Each wall is flat, endless, passes through zero and stands at right angles to its row. A trip goes straight from one point to another. List the walls that it crosses, first one first.
(in the rows, 128 means zero)

Walls:
(1): [ 41 144]
(2): [ 61 124]
(3): [ 40 193]
(4): [177  80]
(5): [161 142]
(6): [127 143]
(7): [166 117]
(8): [100 168]
(9): [163 136]
(10): [105 177]
(11): [209 106]
(12): [177  94]
Trips:
[143 131] to [158 137] -> none
[183 118] to [159 167] -> 6, 10, 8, 4
[101 146] to [102  97] -> 6, 10, 8, 4

Walls:
(1): [127 138  93 135 123 109 101 162 129]
(2): [127  96 117 133  62 100 146 147  69]
(3): [136 112 161 130 121 147 109  94 128]
(4): [ 78 132 120 117 120 107 151 201 129]
(5): [185 106 121  91 168 216 143  88 142]
(6): [ 89 137 186  68  90 173 125  78 121]
(7): [117 167  62 179  85 134 171 111 134]
Trips:
[ 80 156 137  86 101 166 199 118  52] to [ 96 108 181 194 110 102 143 130 136] -> 5, 3, 6
[117 112  85 150  87 153 175 114 184] to [ 75  81 105 134 122  99 149 136 101] -> 5, 1
[190 110 167 153 139 118 100 136  74] to [155  65 190 134 143  62 129  97 148] -> 5
[114 110 112 160  79 199 155  74 121] to [ 81 134 124 113 129 137  77 130 176] -> 2, 1, 4, 5, 7
[127 166 120  85 230 138 103 149 100] to [125 130 168 200 101 115 125 133 115] -> 5, 3, 2, 7, 4, 1

Walls:
(1): [154 124 159 132 165  83 132 118 177 123 115 118 135 170 108  85  93  94
 188  69 110 132  71 120]
(2): [125 123 144 102  56  91 121 144 117 152 140 148 112 159 134 147 167 116
 145 139 155 187 173  68]
(3): [ 98  97 111 166 117 106 148 150 136 153 105 178 124 158 115  81  98  83
 109 123 162  79 135 135]
(4): [ 87 136 118 164  63 173 154 104 137  99  65 144 134 140 113 150  94 156
 134  90 101  86 136 128]
(5): [166 107 104 144 116  38 207 136 202  30  63 157 148 106 148 143 113 129
 142  86  86 105 125 127]
(6): [139 146 165 143 112 148 126 114 128 198 109 162 160  98 129 108 161 119
  95 150 178 129 158 117]
Trips:
[153 108 114 136 148 125 131 130 140 148 201 116 144 121 103 145 109 192
 128 152 116 111 172 112] to [113 122 123 105 149 149 178 144 121 103  62 182 111 111 124 139 130  99
 129 249 109 157 115 180] -> 6, 5, 3
[136 104 155  45  87 123  95 110 108 114 118  97 187 161 110 149 119  96
 124  86 123 138 173  86] to [ 84  83 146 147 179 115 109 135 109 169 107 147  94 141 229 129 150  54
  83 117 117  70 110 152] -> 6, 4, 3, 2, 1
[133 176  56 118 112  86 110  90 135 178 187 140 137 175  94 151 153 121
 174 169  91 186 145 192] to [108 154 125 139 130  95 166  70 132 157  60 169 134 170 183  63 111  82
 180 149  50 103  88 140] -> 1, 3, 5, 4, 2
